Each row is a point. A path goes straight from each point to the next, and from the last back to the first. The post is the endless flat space through its rows: a point in 2 columns, a line in 3, a plane in 4, and so on, so that a path can go around it. Count how often the path circles the post. Going back the other way cancels.

Post (1 x 2):
[[0.68 0.35]]
Path (20 x 2):
[[ 0.32 -2.00]
 [-0.93  0.10]
 [-0.18  0.93]
 [ 0.99  3.25]
 [ 3.24  2.37]
 [ 1.98 -0.86]
 [ 0.61 -1.12]
 [-0.48 -0.58]
 [-2.35  1.88]
 [ 0.02  2.76]
 [ 1.43  1.04]
 [ 1.76  0.15]
 [ 0.90 -2.67]
 [-2.08 -1.46]
 [-0.67  0.92]
 [-0.46  2.61]
 [-2.23  0.27]
 [ 0.01 -0.31]
 [ 1.42 -0.83]
 [ 2.92 -1.14]]
Times around: 2

Post (8 x 9):
[[-0.38 -0.87 -2.68 -0.74 -0.34  2.87  0.96  1.24 -2.40]
 [-1.39 -0.72 -0.88 -1.03 -1.78  1.14  2.05 -1.96  3.44]
 [ 0.03 -1.14  0.87  0.00  1.03 -1.31  0.19  2.02  0.89]
 [ 0.56 -0.17  1.59 -2.85  2.41 -1.33 -2.42  1.71 -1.65]
 [-1.85 -0.92  0.44 -3.52  1.14  1.65  3.86 -1.24  1.96]
 [ 0.07 -1.11 -0.24  1.11  1.50 -0.06  1.14 -2.97  2.38]
 [ 0.69  0.19  0.31  1.36 -1.94 -1.68  0.87  0.66 -2.88]
 [ 3.54 -1.08 -2.94  2.21  1.23 -4.31 -0.54 -0.27 -1.35]]
Path (9 x 9):
[[ 0.76 -0.50  1.92 -1.88  1.12  1.07  1.99  0.58  0.61]
 [-0.22  0.07  0.84 -0.67 -1.01  1.04 -0.11  0.64  2.32]
 [-1.78  0.67 -1.60 -1.37 -1.34 -0.29  0.36  2.51  0.77]
 [-1.07 -1.12 -3.74  0.36  1.32 -1.54  0.76  1.02 -0.93]
 [ 0.68 -1.06  1.65 -1.34  1.96 -2.52 -2.36 -2.02 -0.15]
 [ 0.78 -2.69 -1.07  1.22 -1.00 -1.10  1.48  0.58  0.35]
 [-0.51 -0.57  0.92 -1.13  0.40 -1.88  2.04  0.64 -2.94]
 [-1.37  0.86 -2.21  0.62  1.24 -0.37 -0.52 -0.32 -0.77]
 [ 0.48  1.07  0.74  0.55  3.32 -0.93  0.19  2.29  0.76]]
Times around: 0

Post (17 x 18):
[[-0.19 -1.29 -0.71  1.14 -3.00  1.35 -1.38 -0.46  1.44 -2.43 -0.06 -4.56
   1.09 -0.73 -2.51  2.59 -1.01 -1.85]
 [ 1.01 -1.14  1.32 -0.70  1.87  0.56 -0.40 -2.49 -1.01  0.35 -0.91  1.36
  -1.81  3.80  2.83 -2.49 -0.37  0.58]
 [-0.34 -0.92  2.68  4.04  0.70  0.66 -3.38  5.05 -1.20  0.82  0.66 -0.34
   2.05  3.73 -3.09  1.47  1.99  1.46]
 [ 1.77 -0.22  1.37 -1.36  2.12  0.38  0.27 -1.00 -1.33  0.50 -2.75  3.32
  -1.53  1.31 -0.11 -2.93  0.17 -3.98]
 [-0.39 -0.29  0.07  1.00  0.35 -1.19  0.94  1.52 -0.24  0.25 -0.03  2.57
  -0.85  1.57  0.05  0.76 -3.39  1.14]
 [-0.76 -0.30  1.55 -0.40 -3.64  0.04  1.96  0.67  3.04 -0.63  0.19 -2.59
   1.74  0.03 -3.19  1.15  2.32  0.20]
 [ 0.56 -1.39 -0.23 -2.08 -2.78  0.54 -0.99  2.89  1.33 -2.11 -0.65 -3.13
   0.29 -0.85 -2.77 -0.02 -0.25  2.26]
 [ 0.84 -0.77 -0.58 -1.45  4.13 -1.04  1.82 -1.49 -0.87  0.04 -1.35 -0.65
  -0.89 -0.71  1.34 -0.23  0.66 -0.04]
 [ 2.71 -1.11 -0.99 -1.24  2.45 -0.88  0.65 -0.16  1.89  1.33 -2.42  1.57
  -4.17  2.74  2.26 -0.08  0.22 -1.55]
 [ 1.55 -1.67  0.54  0.75  2.17 -1.42  0.64 -0.22 -0.14 -2.36  1.56  1.88
  -3.00  2.85 -1.29 -1.01  0.06  0.29]
 [ 0.60 -0.01 -0.13  4.12 -1.02  2.81 -0.16  3.09 -0.20  0.89  2.76 -1.35
  -0.22  0.67 -2.38 -0.93  0.44  1.05]
 [ 2.05 -0.74  0.86  0.32  0.97 -1.81 -2.31 -3.00  0.47  0.41 -0.95  3.35
  -2.83 -1.60  2.07 -1.00  1.31 -1.29]
 [-0.28 -0.56 -2.85 -1.58 -3.56 -0.60 -1.08  1.99  0.58 -1.04  2.27 -3.12
   4.00  0.61 -2.34  0.59  1.25 -0.74]
 [ 0.70 -1.26 -2.47  0.89  1.19  0.83 -0.59 -1.74  1.74 -1.45 -3.80  2.43
   0.46  0.81 -0.20 -1.74  2.30 -0.66]
 [ 1.56 -2.22  0.36  0.59  0.55 -1.96  1.60 -0.39 -0.63 -1.47 -2.81  1.11
  -1.96  0.36  4.00 -2.44  0.85 -2.34]
 [-0.03 -1.14  0.01 -1.41 -3.09  3.40  0.34  2.62  0.82 -3.01  1.41 -1.68
   2.57 -0.23 -1.30  3.83  1.43  0.48]
 [ 1.62 -0.93  0.65 -0.55  3.16  0.04 -0.01 -0.76  3.51 -1.81 -1.28  0.89
   0.53  0.03  2.14 -2.51  0.05 -2.67]]
Path (23 x 18):
[[ 0.27  0.88 -0.39  0.89  1.87 -0.43 -0.30  2.05  2.00 -1.04 -2.16 -0.96
  -0.09  1.72 -0.01  2.48  0.51  0.58]
 [ 0.53 -0.34 -0.36  0.04  0.85 -1.43 -1.69 -0.21  3.28 -3.56 -3.92  1.08
   2.66  0.49 -1.62 -1.65  2.89  0.74]
 [ 0.27  0.92  0.33 -2.82 -2.03 -0.83  2.98  3.56  0.29  1.52 -0.32 -1.72
  -0.77  0.34 -1.76 -2.87 -0.45  1.69]
 [-1.15 -1.27 -2.37 -0.57  0.67 -0.48 -1.07  1.46 -0.12 -0.37  1.68  0.87
  -1.02 -0.67  1.40 -0.11  0.91  0.68]
 [-0.17 -3.48 -2.66 -0.77 -1.09  0.05 -1.98 -0.22  0.09 -0.72  0.15  1.08
  -0.05  1.68  0.58 -1.19  0.82 -0.92]
 [ 1.63 -3.67  0.28  1.36  0.62 -1.27  1.80  0.33  0.94  0.76  0.79 -2.37
   0.44  2.49  1.38 -3.03  0.60 -1.98]
 [ 2.78 -0.08 -0.57  1.05 -0.42  1.52 -0.30 -1.22  0.96  0.96  0.57  0.71
   0.69 -0.27  0.39 -2.29  0.32  0.55]
 [ 1.96 -1.79  0.09  1.42  1.93 -1.33 -2.64  2.98 -0.71  1.45 -0.75  0.57
   0.98  2.85 -0.07  0.33  0.79  0.57]
 [ 0.41  0.14  0.40  0.78 -1.45 -0.17  1.19  0.31  1.20  0.60 -0.88 -2.48
   2.46  1.91  0.55 -1.02  0.92  1.33]
 [ 2.13 -0.12  1.29 -2.40  1.12 -0.36  0.41 -1.19  2.49  0.04  1.77 -1.62
   0.67  2.47  1.27 -1.37 -0.22  0.58]
 [ 2.19  0.25 -1.23 -0.54  1.94  1.94  0.33  0.36 -0.96 -1.11 -3.14 -0.55
  -1.32  1.36 -0.24 -0.17  1.38  0.66]
 [-0.88  0.64  1.53  0.31  0.06  0.59 -2.10  1.33 -0.34 -3.09  1.15  0.08
  -0.20  1.38 -0.11 -0.57 -1.05  0.11]
 [-0.33 -0.09 -1.34 -0.45 -0.64  1.33 -2.05  0.42 -0.28  1.03 -0.44  1.63
  -0.92  0.47 -0.55 -0.47  0.77  0.90]
 [ 1.02 -0.36  1.57 -1.79 -0.07  1.27  1.08  1.94  0.65  2.17  0.17 -0.98
  -1.32  1.49 -0.69  1.07  0.02 -3.32]
 [ 1.72 -2.45  2.53 -0.96  0.49 -1.75  0.12  0.25 -0.51  0.27 -1.86 -2.30
  -0.83  0.40  3.00 -2.42 -0.79 -1.50]
 [ 2.71 -0.14 -0.02  0.18 -1.42 -3.00 -0.16 -0.45 -0.70  1.72  1.49 -0.39
  -0.11  1.22 -0.13 -1.13  0.91 -0.34]
 [ 1.67  0.61  2.06 -1.71 -0.31  0.12  0.63 -0.80 -0.03 -2.08  1.17 -0.03
   0.90 -0.10 -0.84  0.02  2.32 -0.82]
 [ 0.56 -0.66  0.59 -1.23  0.61  0.32  2.02  1.30  2.69 -4.44  1.84 -0.35
   0.28  1.57 -1.02  1.59  0.22 -0.99]
 [-1.55 -1.44 -0.15 -1.09 -0.45 -0.51  1.30  1.87  0.09 -2.84 -1.41  0.89
   0.64  3.41  1.65  0.90  0.25 -1.25]
 [ 1.85 -2.52  1.30 -0.54 -0.06 -1.39 -0.59  1.26  1.04 -1.06  1.43  1.04
  -2.58  1.79  1.56 -0.83  1.70 -0.72]
 [ 1.21 -2.89  1.43 -0.06 -0.49  0.27 -1.14  0.82  1.64 -0.79 -0.89  0.78
   0.88 -0.80 -1.06 -1.88 -0.57  0.13]
 [ 2.10 -1.05  0.86 -0.64  0.04  0.72  0.10 -2.64  1.28 -0.70 -2.16  0.84
   2.59  0.60  1.69  0.59  2.20  1.03]
 [ 0.93 -0.18  1.30 -0.51  0.17  1.35  2.11  1.22 -0.57 -1.40 -1.83  0.40
   0.12  2.46 -1.40 -0.71  0.89 -0.46]]
Times around: 3
